Each row of a before or after table is a point. One or more steps were done to the points. Then noise was added and the rows were shuffled. The steps act on columns, c1 being the first. Write out the steps. A step turns or swaps two columns, mirrors them in a line or flattens them onto one, adds a multiple of one to another, or multiplies or shifts one. Angles are multiples of 10 degrees, from the lower column toward the higher: turns from -170 to 170, lines from 10 to 170 but not 90. Use the fewest steps. Two steps may share a column if one is a turn and the other turns, adds or multiplies; they go together, in the order done. Otherwise the lowest column goes first.

Before (12 x 3)
[36 -22 24]
[-14 11 12]
[-57 -18 -30]
[-32 -73 17]
[27 -32 -108]
[-30 -39 66]
[53 -13 58]
[6 -2 -12]
[16 11 46]
[12 18 -33]
[-34 -46 41]
[48 -40 6]
After (12 x 3)
[42 5 11]
[4 -58 38]
[24 -76 9]
[40 -8 -119]
[51 26 42]
[5 3 -15]
[4 20 43]
[-2 20 -32]
[62 1 -10]
[-19 -1 17]
[4 -48 67]
[-34 -51 -19]
Steps: turn c1 and c2 by 40 degrees; add -0.3 times c1 to c3

Before (12 x 8)
[-5 -42 77 -9 58 16 44 63]
[-57 30 -41 -29 43 47 -28 19]
[-86 15 -31 -51 22 40 -85 -9]
[69 -52 48 -10 41 -8 24 38]
[-23 -41 44 12 30 4 34 -32]
[-16 -32 -3 34 -37 18 51 -3]
[18 29 12 57 -23 37 54 18]
[-58 -13 -34 -78 40 52 5 6]
[35 14 29 25 69 -11 64 20]
[16 -51 -5 54 -13 -22 74 -3]
[-75 -46 -43 -7 61 64 -45 13]
[25 -60 36 6 39 67 40 -25]
After (12 x 8)
[-7 -56 30 23 12 -10 7 -73]
[45 -29 -44 -29 17 46 -35 36]
[35 21 -2 33 -16 17 18 -39]
[55 -72 -45 -8 -8 65 -35 59]
[33 -44 43 12 -13 3 38 -8]
[-9 -57 37 4 -16 68 41 -34]
[50 -15 -31 -51 10 39 -30 107]
[55 -45 -34 -78 0 50 -12 15]
[22 -70 79 -8 -7 16 -47 -59]
[12 -3 -8 54 -20 -22 30 -70]
[0 32 11 58 6 36 3 -58]
[-57 -54 47 -13 -16 -12 -21 -55]
Steps: turn c1 and c7 by -160 degrees; turn c7 and c8 by 110 degrees; turn c2 and c5 by 70 degrees; multiply c5 by 0.4

Before (9 x 11)
[-3 -52 -39 -28 -48 -7 -11 53 4 12 -28]
[36 2 26 24 -40 -8 7 72 -12 8 -52]
[-9 -4 10 34 -34 34 16 50 -29 -16 10]
[-37 -111 -10 -48 -3 101 1 28 15 10 -102]
[22 -51 -37 -48 6 4 -32 88 27 9 21]
[13 7 13 -59 -32 -25 -121 54 12 41 -14]
[25 13 18 -29 4 -18 39 -52 -35 23 -12]
[47 31 -27 -62 -38 -23 25 50 -4 -23 18]
[37 28 -91 -57 -1 -35 -13 52 41 -15 -20]
After (9 x 11)
[15 1 -2 -24 3 -24 -120 55 5 -46 -20]
[24 -3 1 -12 -4 -16 14 -53 -34 42 -22]
[-37 -2 -85 -22 3 102 -6 27 14 9 -55]
[20 0 -9 -19 5 0 -28 87 28 -14 42]
[-6 -2 -46 -10 -1 -5 -16 53 -4 3 11]
[47 -1 -2 -27 -4 -21 35 51 -10 1 34]
[-7 0 15 15 -4 36 23 49 -34 -1 -5]
[35 1 -23 8 -3 -9 2 71 -21 9 -56]
[39 0 -72 -22 6 -34 0 52 36 -21 56]
Steps: multiply c2 by 0; turn c3 and c11 by -50 degrees; multiply c4 by 0.4; flatten c5 and c9 onto the line at 80 degrees; turn c7 and c10 by 40 degrees

Before (9 x 18)
[10 -44 16 2 13 -11 17 23 26 -11 18 -1 69 18 5 6 1 17]
[2 16 14 -3 37 48 -29 -17 29 -1 -6 -1 5 -16 39 14 -3 45]
[15 -4 -5 1 1 46 1 -18 60 -3 6 -13 23 -1 2 11 -3 17]
[-5 -14 -42 2 -15 -15 -45 17 25 -4 1 0 4 -24 65 -26 27 3]
[-14 -25 8 0 24 -17 -5 -6 -9 -4 22 -13 -24 -17 -11 -1 -13 -23]
[3 -8 2 8 -10 20 -9 0 15 -16 0 27 -17 51 -36 28 -33 -5]
[14 7 -26 5 -1 12 37 17 24 4 22 44 11 -2 7 -8 -10 1]
[-17 -24 8 13 -16 3 -21 5 -20 -33 33 7 9 15 39 -5 7 -13]
[-21 -28 -4 -28 -19 30 -10 -14 33 11 4 13 19 -23 32 -25 -33 15]
After (9 x 18)
[-12 11 9 -4 -22 -19 10 -8 -18 -9 55 26 -25 -15 7 -4 -15 -20]
[-13 21 12 14 33 3 -19 4 -41 -37 84 10 10 11 31 -5 5 -12]
[13 23 16 3 -14 -9 -14 27 56 -14 46 35 70 18 -7 3 -2 18]
[14 -12 -5 2 2 49 3 -17 120 -10 13 12 22 -6 0 12 -3 18]
[0 -8 15 -4 -12 45 -6 -22 61 4 -16 -11 4 -13 63 15 -8 43]
[2 28 3 8 -1 16 37 2 30 -12 -2 -9 -12 54 -16 26 -34 -5]
[-24 28 -5 -31 30 31 -19 -12 67 11 10 19 16 -23 13 -24 -32 17]
[17 30 -24 4 -9 12 -27 16 42 1 56 -33 11 -3 -23 -9 -11 -1]
[-5 7 -40 -1 51 -15 -18 18 53 -3 -2 12 3 -23 59 -21 24 4]
Steps: turn c2 and c12 by -130 degrees; turn c7 and c15 by 130 degrees; turn c5 and c15 by 150 degrees; multiply c9 by 2; multiply c11 by 2.5

Before (14 x 24)
[65 -16 -11 -62 -55 -30 -28 -3 54 4 -10 -44 -51 -2 85 21 -15 -53 35 12 -31 40 -35 43]
[29 47 -10 2 4 57 25 60 31 -7 -4 71 -48 -39 16 -9 -17 31 70 42 -54 13 -24 -42]
[19 -46 -16 -6 16 68 -36 53 -27 -25 -3 17 7 -46 13 20 37 -11 20 2 29 22 28 -4]
[21 -43 5 -40 -53 -32 41 52 56 49 -41 -39 64 33 34 45 -33 48 78 110 -49 -55 69 -43]
[-55 35 16 35 -73 48 59 18 55 -24 -32 3 5 -47 27 -10 23 59 83 27 43 24 -6 -2]
[34 14 50 29 13 14 62 -1 68 -54 -42 52 66 40 21 18 59 -16 50 26 32 -56 71 49]
[-40 -34 42 -5 23 -44 -15 -12 -25 45 -46 19 -2 -32 70 -21 81 7 44 55 -64 34 40 34]
[-27 -42 -21 -60 35 -37 -16 64 37 -19 55 19 65 21 41 -21 71 -36 18 25 -19 -85 45 -52]
[-43 -17 14 -21 -33 -41 32 37 -25 26 2 30 -46 -15 12 79 -22 -22 78 45 35 -18 43 -1]
[63 -3 -35 38 22 -38 -19 -2 -3 27 -47 70 28 -40 6 -20 41 -43 64 -9 39 -13 39 33]
[-40 84 1 -37 35 4 -15 -3 52 -36 3 -20 80 -36 -9 39 45 -35 1 12 -39 17 -36 47]
[52 74 3 59 -54 61 -16 -28 35 -56 46 -47 -49 -8 81 80 -28 49 10 44 18 -88 -56 20]
[56 5 23 -48 38 -24 -55 41 22 6 -47 -51 0 -22 -12 2 -9 11 32 2 -43 37 50 -20]
[43 18 -22 -5 -76 -53 -51 -19 5 -51 54 -22 -7 38 28 45 19 -3 31 98 2 -56 -41 -11]
After (14 x 24)
[-54 35 17 36 -69 50 57 23 68 -24 35 1 3 26 17 2 23 -46 81 24 -19 23 -37 -25]
[15 -42 -14 -2 17 65 -39 51 -13 -27 0 19 6 39 16 -17 39 27 18 4 -10 20 -6 -41]
[-27 -41 -21 -59 39 -36 -16 67 -27 -20 -46 24 63 48 -40 29 71 -47 18 26 -9 -85 47 26]
[20 -45 4 -43 -53 -33 41 50 60 48 36 -36 63 49 -59 -49 -33 -47 76 111 0 -55 74 10]
[-36 82 2 -34 35 1 -17 -4 -22 -41 -11 -20 82 -34 -27 -39 51 -57 3 13 15 17 -50 -34]
[60 4 26 -50 38 -27 -55 44 14 6 47 -50 2 44 -27 -10 -11 -21 32 6 15 36 25 -22]
[35 14 49 31 14 13 64 1 -6 -52 39 54 66 -29 11 -26 58 -64 50 25 -14 -55 78 -43]
[-47 -14 14 -21 -34 -41 31 35 -27 26 -16 30 -43 24 22 -75 -20 19 76 49 -13 -17 22 -34]
[51 71 4 56 -55 58 -16 -27 54 -58 -58 -45 -46 -33 -40 -70 -34 -24 7 39 -29 -87 -47 10]
[43 16 -24 -1 -80 -54 -50 -14 0 -52 -61 -21 -8 -25 -17 -38 18 -5 32 97 -7 -53 -7 49]
[64 -16 -15 -62 -58 -28 -28 -3 -43 5 9 -43 -51 -47 -76 -21 -13 -63 35 18 -21 41 -30 -13]
[65 -2 -38 36 20 -40 -22 -1 -42 26 52 68 26 11 25 13 44 -6 62 -9 -12 -13 5 -66]
[-39 -35 42 -8 20 -47 -19 -13 2 45 52 22 -1 6 -87 13 82 27 45 59 -3 37 10 -64]
[27 49 -5 3 4 57 28 61 33 -2 8 71 -44 43 -52 9 -16 -22 67 42 11 14 -38 20]
Steps: turn c9 and c18 by -80 degrees; turn c11 and c16 by 170 degrees; turn c14 and c23 by 40 degrees; turn c14 and c24 by 130 degrees; turn c15 and c21 by -130 degrees; multiply c21 by 0.4
